Each row is a point. The window is the flat piece filled in between its corners: a triangle in 3 columns, a solid with four corners in 4, and so on. A path goes straight from each point to the next, and from the last back to the first. After which points does the path pass through the window?

Window, 4 rows:
[[ 49  72  75 -64]
 [ 45 -24  26  18]
 [-66 -22 -44   5]
 [ -9 -10  48  11]]
Path:
(1): [ 49  14  75 -57]
(2): [ 44   0  62 -97]
(3): [ 30  87  63 -20]
(4): [23 14  0 28]
(5): [ 27 -43  18  -8]
(6): [ -9 -32  34 -76]
(7): [20 61  3 24]
(8): [20 28 29  5]
(9): [ 37   2  43 -36]
(10): [-17 -30  53 -26]
(11): [11 34 29 62]
(12): [-19 -10 -18  98]
(13): [-28 -71  -7   2]
(14): [ 34  19  77 -44]
(15): [36 84 47 11]
(16): [68 75 64  0]
Through the window after points: 2, 8, 10

Window:
[[ 45 -27 121 -22  84 -15]
 [ 40  -5  -4  14  15  16]
 [-34  43 -47  43 -11  16]
 [-17 -16 -23 -15 -22  13]
 [  1 -27  30  34   1  23]
 [-12 -28 -17  18  38  14]]
Path:
(1): [ -4 -26 -10  31 -14 -21]
(2): [-18   2   6  26   1 -18]
(3): [-20   1  22  -6  26  55]
(4): [-1 -2 10 28 46 75]
(5): [  5  -9  -5  30  22 -19]
(6): [ 30 -35  80   9  49 -68]
(7): [ 29 -15  81 -15  62  17]
(8): [ 0 12 14 33 29 34]
(9): [  5   0   4  40  21 -15]
(10): [  5 -26  15  38  -7   4]
(11): [-16   0  30   9  29  61]
(12): [-17  24  13  13  23  70]
Through the window after points: 6, 10, 12

Window:
[[ 14  17   8  34  -9  18  25 -16]
 [-22   0  27  -7  -7 -38  27   8]
 [ 20 -56   0 -19  -3   7 -61  13]
 [-28 109  38 -37  16 -64  34  11]
 [ 25 -25  24 121   2 -11 -42  -4]
 [  5   1 -31 -27 -61 -22 -17 -17]
 [ 45   1  -3   8  -5 -29  28   8]
 [-10   0 -24  20  12 -17  -5  22]]
Path:
(1): [ 19 -22  11  35  17 -17 -25  -7]
(2): [  4  18  -5  20   8 -26  14 -27]
(3): [  2  30  15  22 -25 -26  10  19]
(4): [ 16 -12   7  -3 -17   5 -33  28]
(5): [  7 -21   2 -13   8 -19 -27  -3]
(6): [ 15 -32 -13  25 -15  -9 -11 -27]
(7): [ 22 -27  -3  26 -35   0 -11  24]
(8): [ 16 -22  12  31  -3  10 -25  26]
Through the window after points: 4

Window:
[[  39   40   29   30   44   54   59  -51   22]
 [ -13  -43  -61  -13    9  -15    4  121  -17]
 [  75  -17  -22  -47   65   62   20  -24   10]
 [   4   24    8   28  -37   45  -19  -18    1]
 [ -95  -71   -2   17  -26  -31  -13   46  -20]
 [ -25  -19  -27   15   39  -80  -28   -3  -22]
 [ -59    6  -72  -15  -16   56   19   15   -8]
 [ -56   48    2 -121    5  -84  -35   33   35]
 [ -70  -16  -13   29   64  -11  -57   17    8]]
Path:
(1): [  4 -11 -34   5   3  38  17  -1  60]
(2): [-25   7 -14  27   6 -12   1  -9  82]
(3): [-27  -2  -7  -4  20 -11   5  37 -51]
(4): [-42  18  40 -24  51  27 -16  45 -69]
(5): [-17 -43 -48  37  12 -42 -36  -9  61]
(6): [-11 -55 -34  21   4  23   9  19  48]
(7): [  -2    5   12   27   38   33   11   11 -106]
(8): [ 12  19  46 -29  30  13   5  56 -78]
(9): [ 28 -49 -67  -8  42 -25   3  28  77]
(10): [-20 -39 -45 -12   8 -10   0  66  28]
(11): [-11  20 -31  -9  26   6   9  65 -84]
(12): [ 13  18   9 -41  46  54   0  17 -81]
Through the window after points: 10

Window, 11 rows:
[[  29  -92   42  -41  -42  -22   78   17  -41  -41    9]
 [ -38   12    3  -58   -9    9   49   36   77   63   16]
 [  11  -81  -52    3   84   47   34  -15   57  120   10]
 [ -42   57   15    3   62   82  -42 -101  -30  -15   58]
 [ -33  -91  -37   12  -24  -74  -16   17   37  -22    0]
 [ -12  -22  -77  -97   -8   47   17   61 -104  121   13]
 [ -72  -17  -50    6    1   85  -46   61   67   84   30]
 [ -37  -28   25   30  -10   11  -57 -102    6   84  -13]
 [ -24   -1   68   44   23   -9  -32  -24  -52   37  -42]
 [ -34  -32  -15  -65    1   23  -65   18   83    5   12]
 [  60   19    7   32  -27   13   34   35    1  -45   -8]]
Path:
(1): [ 19 -37 -13 -51 -15   6 -19  13   5  68  66]
(2): [  9 -71  -1  31 -24 -53 -39  44  34  25  58]
(3): [-84 -52 -64 -39   3   0  25 -29  23 -29 -73]
(4): [-22 -80 -41 -13   5  27  36  18  47  66 -91]
(5): [ 29 -27   7  -5  14 -18 -10  27 -17  76 100]
(6): [ -5 -30  -9 -26  -6   4 -26  19 -12  41  29]
(7): [-69 -33 -14 -23  20  41  50   3  -4  40 -90]
(8): [-36 -40 -19  12  -5  63  50 -19  11  42 -97]
(9): [  5 -38   0 -13   8 -18 -33  30  14  71  48]
(10): [ -4 -35   8 -26  -9 -10 -13   4  -4  72  56]
(11): [-53 -48 -33 -16  16  41   3  -4  25  11 -37]
(12): [-68 -25  -7 -13  37  51  13 -31  44  15 -63]
(13): [  3  -4  19  -4 -37 -18 -29  10   8  96  65]
(14): [-15 -36   6  -1  28  13 -28  -6  26  89  49]
(15): [-46 -45 -47 -19  20  43   3  -8  14  55 -21]
(16): [-27 -33 -29 -31  -3  26  46  11  22  30  -9]
Through the window after points: 2, 6, 12

Window:
[[  16  -12   -1   -9  -34   29   -1   13   31    5  -16   42]
 [ -30   49    1  -12  -39   23   38  -76    5   51  -44   12]
 [ -68  -76   -8  -37  -14   23   15   -3   -4  -39   57  -20]
 [  13   50  -62  -42  -21   25   38   20   14  -36    5   42]
 [  56  -18   28   42   -4  -15   60  -60  -10 -121  -21  -48]
 [  -7    6   -6   21  -17   24  -32   -7  -14  -53   48    7]
 [  -3   50   39   -2   14   56   35   95  -59  -60   28   -6]
 [ -14   49   -2   10   57   25  -78   43   -9   25  -28  -19]
 [  39  -12  -36   59   -7   -8   51   43   27    4    1   67]
 [  58   35   60   41   43   -6   36    2   40   49   -8    3]
 [ -31   29  -28   29   28   73  -53   -1   96   -7  -25   -8]
 [ -18    7   14   47  -26  -74  -50   58    6  -37   27   19]]
Path:
(1): [ 18  21  -6   8 -10  25  17  25  20  12 -10 -10]
(2): [-12   1  23 -10  16   5  19  -3  23  -9 -26  74]
(3): [-12   9   6  11  35  16 -13  -3  18 -21 -17  15]
(4): [  7  18 -27  23 -49  33  -3  24   8   0  23 -49]
(5): [ 13  23 -14   4  -2  37  23  17   7 -11   4 -15]
(6): [ -9  20   5  -3  14  36  28  13  -8 -34 -12  42]
(7): [-25  -2   5  13  21 -15  -1 -30  28 -31 -13  86]
(8): [ 54   4 -32  38 -37   9  15  10  31  14  -8 -62]
Through the window after points: 3

Window (14 x 14):
[[-32  -2  27  47   0 -16  21  -4  29  23  -6 -36 -11  -5]
 [ -3  18  22  46   9  -7 -37  29 -26   0  20 -27   7 -37]
 [ 34  -3  11 -15 -15   6  19 -18 -17  28 -41 -11   5  22]
 [  6   1  25  -8  -6  -8  18  47 -88  23 -19 121  26  51]
 [-28  33  61 -10 -44  -6  -9   2  -3  14 -18  21  -4  13]
 [  7 -10  -9 -14  13  -4  -9   4  37   9 -21 -20  -1  23]
 [ 11 -29 -18   6  -4  55   3  -1  -9 -14  -6  -7 -18  -1]
 [ 15 -21  18  15  12 -35  13   5   2 -50 -10  -3   0  20]
 [  7  12 -19 -38 -30  13  15  45 -54  11  21  -7  13  21]
 [ -8  -2  38 -32  41  -5  24  -2 -27  -8  37  16  -2  23]
 [ 15  36  -7 -10  20   6  12  24 -27 -15  14 -13 -36   7]
 [ 41  -9  17  -8 -10 -11  21  13  12  11   6  13 -10   4]
 [  9   3 -24  -5   7 -14  18 -36  19 -13  13   0   7  16]
 [  8 -37  -6  13   1 -22  -7 -21  -3   8   6  -4 -29  31]]
Path:
(1): [ -8 -23  -7 -21  15 -17  18  -1 -24   7 -17  14 -12 -29]
(2): [ -9 -24 -11 -15  12 -17  22  11 -39   6 -16   3 -18 -10]
(3): [37 20 17 32 11 12 -5 16  6 -7 30  5 13 41]
(4): [ 21   5   6  10   2   8   4  -2  -1  -3  17 -12   4  28]
(5): [-11 -27   4 -20   8 -25  14   4   1 -16 -18 -11 -36 -21]
(6): [  2  -9  -6 -30   3 -17   9  -1 -28 -28 -20  31 -27 -32]
(7): [ 1 -5 12 13  1 -6  6 12 -7  3 13  2  4 33]
(8): [26  1 28 33  7 10 13 -2  3 -1 16 -1  0 54]
(9): [-24  -1   7 -37   3 -21  14  -5 -17  11 -13  -2  -4 -27]
(10): [-14  -7   1 -43  15 -15  12  13 -29   7 -18   3   0 -12]
(11): [ 32   7  20  36 -18   9   9   9 -25   8  15  34   0  59]
(12): [ 14  12  10  17   0   5   3  19 -19   7  16 -17  11  38]
(13): [ -9  -5   8 -18 -13  -9   9   8 -18   5 -13  12  -8 -22]
(14): [ -3  22  30 -34 -24 -28  12  -4 -15   1 -30  12 -24 -45]
(15): [-16   9  40  18 -18  13 -10  11   2  11  10  11  13  65]
(16): [30  5 15  4  1 13 10 10 -9  3 13 -3  6 49]
Through the window after points: 8, 10, 12, 14

Window:
[[  58   -4    8    5    4  -58   93  -38  -12   59  -22   -1  -10   12]
 [  -9   -8 -121   31   42    4   94   65  -32   58   30  -35  -55  -52]
 [  -6   25  -22  -41  -17   52   13  -34   -2  -20   -5  -21  106  -37]
 [ -22   -8    8  -52  -10   70    4  -22   47   76   72  -50   39  -22]
 [  -3   11   -4 -114   21   33  -74  -47   18   -7  -24  -70   33  -20]
 [ -25   38  -40  -52   -3   81   55  -15   50    6   30  -15  -49  -62]
 [  67    8  -86   20   70   79   88  -29   -1   84   35  -13  -43  -18]
 [  14   57   58  -34    7    9   -4  -46  -85   14   10  -34   12   12]
 [  90  -11   42  -57   12   -1   80   38  -83   41  -33    6   13   -5]
 [ -52  -65   15  -69   -2   76  -41  -60   -3  -66   18  -28   39  -18]
 [  69   15   -5  -39  -55   38   36  -26  -55   13  -23 -114  -30   45]
 [   4    4   43  -41   19   52  -56   -2   48  -88   33  -63   57  -21]
 [  81    3  -35   46  -26    7   40   26  -46   90  -26   38  -45  -20]
 [ -47   -4   73  -31   25   87  -18  -41   30    0  -50  -64   63  -35]]
Path:
(1): [ 45  16 -25  -3   6  24  29 -36 -18  37   0 -68   7 -61]
(2): [ 31   0 -13 -22   7  39  39 -45   3  14  18 -40 -19 -81]
(3): [ -9  34 -15 -39  -5  38  47   5  14  27   1  -3 -16  17]
(4): [ 16  29 -19 -60  17  30  22 -10  16  27 -22  14  21  88]
(5): [ 23 -25  20 -27  -4  14  23 -34 -30  17  12 -64  15 -91]
(6): [ 44  -8  18 -31   0  30   1 -19 -38  12   1 -51  23 -29]
(7): [ 25  -6 -10 -32  28  19  38   5 -21  25 -22   1  23  46]
(8): [-33 -19   4 -48   8  48   6  -5 -14   1  -2 -21  14  16]
(9): [ 32 -11  -5 -26   7  38  16 -45 -19   1  33 -46  17 -70]
(10): [ 10 -16  37 -38 -16  29 -11 -64 -48 -38  27 -44  -4 -78]
(11): [-18 -14 -16 -43  20  55  11 -16  10  10  -2 -21  35  26]
(12): [ 17  12 -11 -40  15  25  44  10   4  48  13 -13  -1  22]
Through the window after points: 2, 4, 8, 10

Window (14 x 14):
[[  8  22  29 -53  64   0 -49 -33  -7  25   3 -13  57  63]
 [ 39   4  50 -30  -1 -83 -54  -9 -26  39 121  45  -1 -26]
 [  5 -25  -2  -8  17 -91 -33  34  52  -6 104  12 -20 -19]
 [ 47  -3 -35   1   3  10  25  33 -42 -10  -5 -39 -10 -21]
 [  9  47 -74  40 -47   9  20  -8 -25 -28 -16   5 -35 -16]
 [ 67  31 -26  50  -8  20 -25  -5   7 -14   6 -46 -47  19]
 [ 46 -49  21   9 -39 -68 -60  28  -2 -39 107  58  16  -3]
 [ 39 -29   3 -34 -25 -19   3 -27  49  -4  66  -7  -2 -22]
 [ 30 -32 -38  65 -16 -12  -9 -23  -8  18 -37 -23 -31  -1]
 [ 16  50  16 -19 -28  21   8  35   0  57 -29 -21  17  31]
 [ 34  -9   2  43  -9  -4  19  -2  -6 -42 -18  17 -94   1]
 [  3  35  12  33 -36  -1   5  -6 -26 -29 -36 -66  -4 -16]
 [ -2  38  50   5  53  40  10 -11  -1  54  33 -15  78  30]
 [-24  10 -18  16 -37  52  -2   8 -46  15   6 -41 -53  19]]
Path:
(1): [ 22  -5  -1  45 -24  24 -30 -10  -8 -12   1  12 -10 -29]
(2): [ 24   3   4   9  -8   6 -28  14  -7  31  21  11  -7 -44]
(3): [ 13  -4   2 -15  -9 -31  12   7   8  -7  41 -11   3  20]
(4): [ 58 -28  25  19 -18 -87   5  13 -52 -23  91 -14  -9  42]
(5): [  2  27   0 -30  15  17 -56  -3  33  39  23  33   4 -57]
(6): [ -3 -20  -7   3  -7  28 -50  -5  10  -6   4  26  -6 -66]
(7): [ 29  24  -4  22 -16 -22   2   0  -7  -1  21 -18 -17  34]
(8): [ 14  -6   0  12  -7 -44  26   0 -17   3  60  -8  27  14]
(9): [ 47  36   3  -4   9  32 -78  -3   6  17  -8   2 -50 -22]
(10): [ 38   6   9  35  -5   9 -50  31   6   5   9  -5 -17 -23]
(11): [ 25   0 -17 -11 -13 -51  37 -59 -20   5  59 -14   4  60]
(12): [ 42  21 -29  69 -16 -47  28 -20 -10  39  47 -49 -41  59]
(13): [ 12  -5   3 -24 -19  18 -36  21   1 -32   4  30  -3 -64]
(14): [ -8 -22  51 -14  59  19 -32  -1  11  27  26  14  21 -76]
(15): [ 24  14   3  -1 -16 -23  -6   0  -1  13  52  -9   0  24]
(16): [ 31 -20 -58   3  -6 -79  32   5 -16  34   7 -56 -38  59]
Through the window after points: 4, 8, 10, 14, 16

Window, 14 rows:
[[ -34  -42  -27   -9  -22  -58   22   -6  -12    0  -48  -40  -20  -98]
 [  39   23    7   41  -14  -13   -6   53  -52  -13  -26  -23  -22  -36]
 [  63    9   15   14    7  -42   38   17  -33  -51  -41   57   28  -46]
 [ -57  -52   57   49   65    4  -40   87   22   14   21    5  -45  -76]
 [ -57  -12  -15   31  -14   59   16   31  -37   -1  -41   28   14  -13]
 [ -81  -61  -20  -35   20   33   -9   36   23  -34   38  -86   55   23]
 [ -24  -92   29   53  -71   32  -19   -6  -75  -56  -49  -45   68  -89]
 [ -20    5   16  -20  -23  -40   -2   29  -58  -77  -52   44  -70  -11]
 [  -9    6    6  -57    6    2  -25   19   29   21  121   33  -24   77]
 [  24  -46   23  -99   31   80   45   -8   27    1    0    4    3    1]
 [ -31  -47  -30   60  -61    7  -90   95  -39   18  -52   13   42   65]
 [  -3   59   60   16   38  -48   -6   10  -40   24  -90  -20   56   -8]
 [  -9   14   22   -5   57   78  -45  -16   72  -22  -31   -3   33   -1]
 [-116  -37  -45   19  117  -34  -96   11  -48   22  -20  -80    5   26]]
Path:
(1): [-46 -16   6 -33  20  -5 -36  57 -37 -34  13 -16  27 -56]
(2): [ -9   4 -14 -12  -3   9 -38  54 -34 -20 -36  15  22 -35]
(3): [-45 -40   8  24   0 -17   4 -16 -25 -11 -27 -26 -21  44]
(4): [-28 -31  27  42  -6   8  11  29 -11  11   2  -2 -16  32]
(5): [-35  -5 -23 -30   3  22 -21  27 -14 -16  -1  13  20 -15]
(6): [-58  21   6 -29 -23  72 -88  69 -44  46 -20 -46  57 -81]
(7): [-28 -41 -12  30  -1  -4 -18  36 -10 -17 -24   3  16  44]
(8): [ -6 -82  -2  91 -34   0  12  -9 -26  52 -64  -8 -33  59]
Through the window after points: 4, 6

Window, 14 rows:
[[  37   57  -57  -73   37  -19   33  -12   -3   41   -3    4   27    6]
 [  25   -9   15   -1    3    0    5  -64  -37  -44   -3    4    1  -63]
 [  17   85  -46   -6  -32   59   36   94   64  -40   26  -45    3  -11]
 [ -69   29    0  -14   -7   63   13   10   35   13  -18  -54   21   34]
 [ -32  -24  -43  -47  -12   40  -18   67  -12   -9  -21  -64  -16    6]
 [   5  -55   23   10  -41   85    7   32  -57   50   82  -36   -4   36]
 [ -44  -15   39  -52    4  -28  -17   28    1   18   26  -55  -11   28]
 [ -33  -41   19  -60   15    7   12   38   72  -15  -13  -28   51    2]
 [  -6  -12   86   33   -9   50  -18   38   21    9  -87   40   14  -27]
 [  47  -11  -61  -75  -45   44 -115  -32  -42  -61   55   13   20  -10]
 [ -78  -35   18  -27  -54   56   -8   23  -56  -36   78   10   24  -11]
 [  47   45 -103  -26   13   -9   35   27   54  -19   27    5  -51   35]
 [  34  -10 -104   -4   33  -49  -61   27   -6  -25   49  -16   24   35]
 [  25  -13  -94    2  -91   -9  -56   29   -6   27  -17  -42    4   39]]
Path:
(1): [-17 -25 -17 -23   6   1 -49   4   4  21  57  -9  11 -29]
(2): [-29   6 -50 -33 -19  13 -34  -1  20  44 -14 -15  -9  -5]
(3): [  51   17   40   -1   14   10   39   47  -12 -121   15   -1   41   -2]
(4): [ 14  13  67 -23 -52 -10  43  37 -34 -67  10  -8 -12  23]
(5): [-34 -12 -39 -20   8  73 -29  13  29  50 -12 -11  22 -19]
(6): [-116  -24   20  -68   31   21  -35   21   45   46   36  -29   40  -38]
(7): [100 -24 -25 -12 -33   4  46  45  35 -80 -42 -19  22  58]
(8): [ 33  20 -23 -21 -11  26  45  16 -16 -31 -63 -16   9  66]
Through the window after points: 6

Window (14 x 14):
[[ 48 -34 -19  -7   5 -40  -4 -51  27  15  -9 -16  50  -3]
 [-42  31 -11 -36  -7 -22   8  70 -16  37   2  47  13   1]
 [ 26 -32 -47  -3   3 -20  23 -14 -53 -17  -9 -30  -8   2]
 [-45  -2 -20  -1  -1 121  16  36  40  90   6 -41  66 -40]
 [ -9 -16  32  52  -7 -22  20 -15 -16 -15  21  29   2  21]
 [-13  34  -6  28  27 -21  27  -2  60 -14 -40  71 -42 -27]
 [-30  -5  13  38 -45 -27  61 -18  63 -37   0  15 -14 -38]
 [ 30  12  52  53  10  28  72  -3  27 -53  13 -41  38  -8]
 [-23  12  13  -3 -19 -25  10 -49 -27 -25 -23   8   3   6]
 [ 44  27  22   8  20 -19 -25 -10 -26  -5  55 -46  -3  21]
 [-25 -37 -14  14  20 -53  13 -35  -2 -49 -17 -30   3  29]
 [ 10 -27  -3   6 -19 -11 -29  -7  -4 -43 -35  -1 -12  20]
 [ 23 -50  26 -28  17   6   6 -45 -17 -49  16 -20 -17  24]
 [  5 -34 -22 -25  38  11 -26  29 -87 -65  36 -28  23 -93]]
Path:
(1): [ -6 -32   9   0  13 -27  13 -15 -10  21 -26  -4 -23  -6]
(2): [-16  23 -29   1 -13   7   2   4  20 -25  19  15  40  -9]
(3): [  2   0 -61 -26   6   5   6 -26  11 -43   8  27  28   7]
(4): [ -8 -20  33  17  10 -32   0  -4 -13   2 -12 -14 -30  -5]
(5): [ 10 -20  44   2  28 -38 -17   2  -9   8   3 -51 -24 -18]
(6): [ 12  20 -41  -4 -12   5  22  -5 -20 -19  22  23  29  23]
(7): [-14   3  -8  34  -9  -3   9  -7 -17 -26  21  18   7  21]
(8): [ -2 -22  44  -7   0 -37  29   7  20  13 -14   3  -1 -29]
Through the window after points: 5, 7
